Each row of a before or after table is a point. One or more steps were done to the points. Then noise was added and the rows were shuffled. The steps act on columns, c1 being the first. Name the steps. A step turns or swaps two columns, mirrors them in a line or flattens them onto one, adds a multiple of one to another, or multiplies or shifts one. Angles are multiples of 10 degrees, from the lower column toward the higher: turns from -170 to 170, lines from 10 to 170 but not 90. Use the fewest steps. Two steps may share a column if one is a turn and the other turns, adds or multiplies; they go together, in the order done. Otherwise the lowest column goes first.
In the rows, zero is written as 128.

Before (11 x 2)
[[ 86 180]
 [154  73]
 [ 69 174]
 [ 80 108]
 [138 106]
 [132 143]
 [124 110]
 [ 46 131]
 [105  96]
 [109 117]
 [131 144]]
After (11 x 2)
[[106  89]
 [108 105]
 [132 146]
 [139 112]
 [ 43  91]
 [152  82]
 [ 88 160]
 [124 108]
 [ 73 142]
 [ 81  86]
 [132 147]]
Steps: add 0.5 times c1 to c2

Before (9 x 3)
[[105 151 143]
 [116 116  47]
 [124 196 102]
 [ 83  48  87]
 [107 110 139]
 [105  94 147]
 [164 165 107]
 [ 95 120 149]
 [112 123 105]]
After (9 x 3)
[[105 105 137]
 [123 104 192]
 [164 121 173]
 [116 199 169]
 [ 80 211  93]
 [115 147 136]
 [110 135 106]
 [ 96 119 104]
 [105 137  90]]
Steps: turn c2 and c3 by 130 degrees

Before (10 x 4)
[[134 144  76 146]
 [118  74 104 182]
 [124 113 113 143]
 [138 113 123 123]
 [185 113 139 151]
 [ 75 225  62 140]
 [152 134 130 104]
 [ 77 137 110  73]
 [ 97 164 159 139]
 [149  80 109  83]]
After (10 x 4)
[[103 161  15 178]
 [135 106 126 142]
 [123 133 125  94]
 [146 108  79 134]
 [ 53 124 110 134]
 [132 115 134 117]
 [163  72 145 170]
 [182 123 146 100]
 [107  78 143  82]
 [116 176 130 161]]
Steps: turn c1 and c4 by -50 degrees; turn c2 and c3 by -40 degrees

Before (14 x 8)
[[170 127  93  83  55 177 152 100]
 [129 116  92 148  92  97 122  84]
 [125 111  90  85 129 158 116 105]
 [154 105  86 151 161 135 107 147]
 [ 52  52 156  95 135 159 116  86]
 [165 119 122 142 149 174 139  83]
 [150 128 133 153  89 172 204 140]
 [175  13 210 141 133  66 113 198]
 [171 116 110 150 166 109 148 101]
 [116 134  86 127 128 148 113 127]
 [146  78 130 161 131 172 111 149]
 [145 118  77 160 169 135 179 100]
 [121 143 158 110 174 163 141  96]
 [127 138  99 129  93  69 168 155]]
After (14 x 8)
[[ 83 158 120 123 132 111  90 108]
 [159 171 142 143 131  74 122 147]
 [126 147 121 116 128 135  84 125]
 [129  66  77 127  93 136 122 142]
 [142 171 117 166 147 117 129  90]
 [ 83 175  92 169  54 127 111  81]
 [150 136 125 152 160 104  78 155]
 [ 96 161 156  52 133  54 146  87]
 [159 135  57 146 170 120 108 111]
 [140  67 181 174 132  13 192 199]
 [148  99 115 131  90 118  95  75]
 [146 107 102 174 169 116 125 113]
 [109 161 131 121 173 142 159 110]
 [155 171  63 151  89 127 172 130]]
Steps: swap c1 and c4; swap c2 and c6; turn c3 and c7 by 60 degrees; add 0.3 times c5 to c8

Before (11 x 9)
[[ 91 116  91  60 137 160 142 148 111]
 [127 148 162 147 125 159 128 129 118]
 [174 152  70 200 163 126 159 206 158]
 [148  95 156 119 122 120 121 106  97]
 [143 168  81  65 125 109 202 146 120]
 [ 75 139 100  42 140 125 177 167 143]
 [160 127 150 124 153 150 101 125 147]
 [161 126 150 108 145 164 138 143 102]
 [153 115 130 120 100 162 111 121 132]
 [162 156  96 146 131 118 123 216 137]
 [117 113 121  65 118 144 184 166 140]]
After (11 x 9)
[[ 73 162  85  42 110 120 163 168 135]
 [118  82  97  65 159 123 152 168 135]
 [158 127 155 126 119  95 106 130 126]
 [143 251  64  68 109 144 179 141 131]
 [172 196  78 201  83 108 167 213 144]
 [162 122 135 105 146  90 121 139 132]
 [148  30 150 116 127 137 113 102 126]
 [162 211 116 145 117 135 141 212 142]
 [ 93  91 100  58 150  97 152 144 132]
 [129 188 148 150 163 105 108 125 128]
 [157  89 136 118 195 121 120 123 125]]
Steps: multiply c2 by 3; flatten c3 and c7 onto the line at 140 degrees; turn c5 and c6 by -140 degrees; multiply c5 by 1.6; flatten c8 and c9 onto the line at 10 degrees
